Each point is reached from the start by the listed moves, each made once or not at all, plus a little noise. Say if it took an odd or an even number of moves. Then give how often each move was made.

Moves:
(1): .26; .00; .32; -.24; .10
(2): -.39; .55; .49; .25; .06
(3): .24; -.22; .43; .07; .06
Start: .20; -.07; -.18; .17; .20
Points:
.47; -.07; .12; -.08; .30 -> odd (1, 0, 0)
.05; .47; .62; .21; .37 -> even (1, 1, 0)

Moves:
(1): .24; .10; .01; -.12; -.01; -.01; -.09; -.01; -.07; .13; .19; .00; .16; .12; .06
(2): -.16; .29; .06; .12; .07; -.02; .10; .15; -.17; .01; .01; -.04; .08; -.22; -.09
(3): -.05; .11; .11; .05; -.03; .03; .10; .02; .14; .07; -.04; -.09; .03; .02; .15
(4): .19; .04; .03; .12; -.07; -.11; .17; -.12; -.18; -.15; .10; -.03; -.10; .04; .01
(5): -.04; .10; -.03; .00; .17; -.04; .03; -.15; -.06; .06; -.03; -.01; -.13; .12; -.18
(6): .10; -.05; .01; .09; -.01; .18; .03; -.05; .02; .08; .09; .07; .06; .05; -.04
(7): -.07; -.15; .09; -.16; -.04; .00; .31; .07; .20; .08; -.06; .02; .07; -.15; -.08
(8): -.10; -.15; .00; .16; .06; .03; .23; .29; .27; .01; .03; -.12; .23; .10; -.12
(9): .14; -.01; -.05; .03; -.06; -.06; -.04; .10; .12; .13; .01; .18; .07; .06; .08
(10): -.03; -.08; -.01; .04; -.09; -.03; -.02; .12; .01; .12; .11; -.03; -.02; .01; .00
(11): -.15; .00; .10; .05; .07; -.06; .04; -.03; .11; -.13; .13; .00; -.02; -.07; -.18
(12): -.03; -.10; .26; .13; .03; -.03; -.04; .17; .04; .13; -.05; .16; .12; .12; -.02
Start: .18; .06; .14; .17; .21; .12; -.01; .22; .00; .00; .05; -.03; .19; .15; .00
Points:
.37; .30; .37; .38; .07; .14; .66; .39; .10; .21; .19; .08; .38; -.06; .00 -> even (0, 1, 1, 1, 0, 1, 1, 0, 1, 0, 0, 0)
.10; .30; .65; .70; .13; -.14; .32; .61; .05; .17; .33; .12; .35; .12; -.07 -> odd (0, 1, 1, 1, 0, 0, 0, 0, 1, 1, 1, 1)
-.25; -.04; .56; .54; .43; -.10; .64; .94; .51; .40; .23; .12; .59; .15; -.58 -> even (0, 1, 0, 0, 1, 0, 1, 1, 1, 1, 1, 1)
.16; .37; .56; .70; .26; .09; .37; .36; -.21; .35; .23; .01; .20; .29; -.17 -> odd (0, 1, 1, 1, 1, 1, 0, 0, 0, 1, 0, 1)
.04; .02; .24; .50; .45; -.05; .50; .21; .12; -.21; .28; -.19; .21; .35; -.47 -> even (0, 0, 0, 1, 1, 0, 0, 1, 0, 0, 1, 0)
.32; -.13; .75; .44; .20; .12; .74; .53; .50; .19; .41; -.01; .74; .37; -.25 -> even (1, 0, 1, 1, 0, 1, 1, 1, 0, 0, 1, 1)
.28; .38; .40; .59; .36; -.14; .19; .38; -.24; .21; .08; .25; .25; .29; -.21 -> odd (0, 1, 0, 1, 1, 0, 0, 0, 1, 0, 0, 1)
-.10; .31; .28; .58; .36; .28; .47; .62; .20; .37; .21; -.24; .42; .22; -.26 -> even (0, 1, 1, 0, 1, 1, 0, 1, 0, 1, 0, 0)
